Rows are points. The last column is the point's height on a tilted bowl or saddle (a function of degree 2), plus a little noise. Along how many of its main directions does it bend up, bend down or stay straight?
In the rows, zero is written as 128.

Points (11 x 3):
[[153 118 138]
 [ 97  86 108]
 [ 96 163 130]
 [188 144 120]
 [133 117 141]
 [124 130 145]
 [137 127 145]
 [ 89 136 131]
 [136  83 116]
 [177 129 129]
 [ 12 102  11]]
Directions: 0 up, 2 down, 0 straight

Points:
[[163  99 125 121]
 [133 106  80  94]
 [146 117  97 104]
 [111 187  58  66]
 [104 125 140 134]
 [ 98  49  97  79]
 [122 132 145 147]
 [141 142 110 111]
 [145 140  86  96]
 [175  53 107 140]
 [ 89 181  72  63]
 [149 174 103 110]
 [116 164 150 179]
 [ 61 116 121  70]
 [100 118 171 180]
 [113  97 142 125]
 [126 233  84 112]]
Directions: 1 up, 1 down, 1 straight

Points, 27 rows:
[[108 174 102  95 158]
 [111 193 111 119 140]
 [168 129  67  61 208]
 [158 137  63  80 195]
 [101 138 166 107 135]
 [199 105 155  80 150]
 [145  60  97 171 169]
 [153 126 151 131 135]
 [179 125  81 133 165]
 [148 106 119 150 157]
 [100 198 151 111 125]
 [136 186 139 117 123]
 [144  75 102 101 166]
 [196 175 177 121  96]
 [157 126 106 141 154]
 [175 127 155 136 131]
 [111  70 133 116 141]
 [ 87  77  81 175 192]
 [190  95 119 136 150]
 [108 120  78 130 177]
 [188 215 185  93  71]
 [128 148 112 135 155]
 [ 93 151 151  85 143]
 [ 78 148 121 106 159]
 [ 94 156  26 150 197]
 [185 118 181 116 120]
 [156  89 140 130 142]]
Directions: 1 up, 1 down, 2 straight

Points, 39 rows:
[[122 126  97 150 174  94  99]
 [104 133  83 124 118 128 144]
 [136 145 128 132  93  97 166]
 [109 135 114 152  88 138 145]
 [104 127 120  92  82 118 159]
 [165 107 123 142 224 125  64]
 [ 97 111  99 154  60 162 127]
 [168 115 115 184 139  91 110]
 [ 61 175  94 183 175 159  71]
 [217 109  77 168 120  84 149]
 [152 132 100 163 116  65 141]
 [185 192  94 138 164  98 166]
 [123 134 195 179 135 137  99]
 [144 110  95 162 135 128 119]
 [174 111 140 105  89 105 179]
 [182 109  70  14 158 107  72]
 [160 176  99 104 127 124 186]
 [109 155 220 147  86  82 104]
 [129 110  81 149  92 175 126]
 [121  83 132  29 154 110  73]
 [122 100 157  91 159 130 121]
 [129 185 189  91 188  96 120]
 [ 51 178  48 131 103 101 147]
 [168 107  67  68 116 136 134]
 [117  94 119 159 142 173  96]
 [149 141 199 148 121  92 133]
 [168 217 102  66 109 157 212]
 [146 104  90 216 115  78  74]
 [147 141  99 111 103 117 175]
 [100 112  99 100  72 120 154]
 [159 150 154 173 102  48 125]
 [123 132 119  92 142 142 145]
 [114 103 155 167  81 150 123]
 [150  82 112 159  95 157 124]
 [144 131  53 138 110 113 152]
 [116  77 142 148 203 164  53]
 [106  94 125  17 140 172  67]
 [128 184 138 111 133 117 167]
 [137  98 168 102 142 144 139]]
Directions: 0 up, 3 down, 3 straight

Points (46 x 7):
[[153  77 120 140  92  81 136]
 [139 125 204 120 149  70 107]
 [146  80 131 111 141 122 121]
 [162 160  78 116 135 113 177]
 [ 96 108 135 128 172 143 149]
 [168 133 161 124 103 148 100]
 [114 154  79 175 138 107 189]
 [157 162  84 109 120  71 175]
 [ 96 164 119  52 182  62 167]
 [ 65 116 160 144 135 158 141]
 [ 63 142 111 118 112  61 165]
 [ 96  34 100 139 109 151 165]
 [ 39 162 162 168 124  52 140]
 [152 140  98 132 110 160 141]
 [140 110 172 141 160  96 122]
 [119  70 114  78  89 106 132]
 [114 120  93 135 122 131 155]
 [150 110 173 159 112 108 107]
 [ 79 117 155 114 181 102 135]
 [ 95 138 136  75 147 133 150]
 [127 159 110 155 148 138 166]
 [160 144 136 193 153 147 168]
 [ 78 199  87 114 145 129 204]
 [141 192 116  89 110 140 153]
 [ 75 112 176 163  55 126  88]
 [109 132 124 106 119 163 141]
 [ 96 116  81 159 209 123 210]
 [ 85 188 142 113 147 103 158]
 [124 106 196 153 114  61 108]
 [129 140 141  95 161 119 137]
 [ 96 180 162 156  55  91  91]
 [ 76 205 225 118 206 140 194]
 [156 150 123 229  87 175 125]
 [185 219 117 203 119  72 211]
 [150  51 155 154 195 129 140]
 [ 91 149  84  76 112  72 182]
 [180 194 140  73 100 189 147]
 [110 137 155 158 164 146 147]
 [154 146 104  62 169 167 174]
 [135 112 132 149 159 119 144]
 [110  53 174 147 116 161 112]
 [113 141 146 127 111 107 119]
 [120 144 146 162 126 150 130]
 [ 92 144  67  52  96  46 210]
 [146 121  98  87 126 119 143]
 [109 153 127 180  72 161 103]]
Directions: 4 up, 1 down, 1 straight
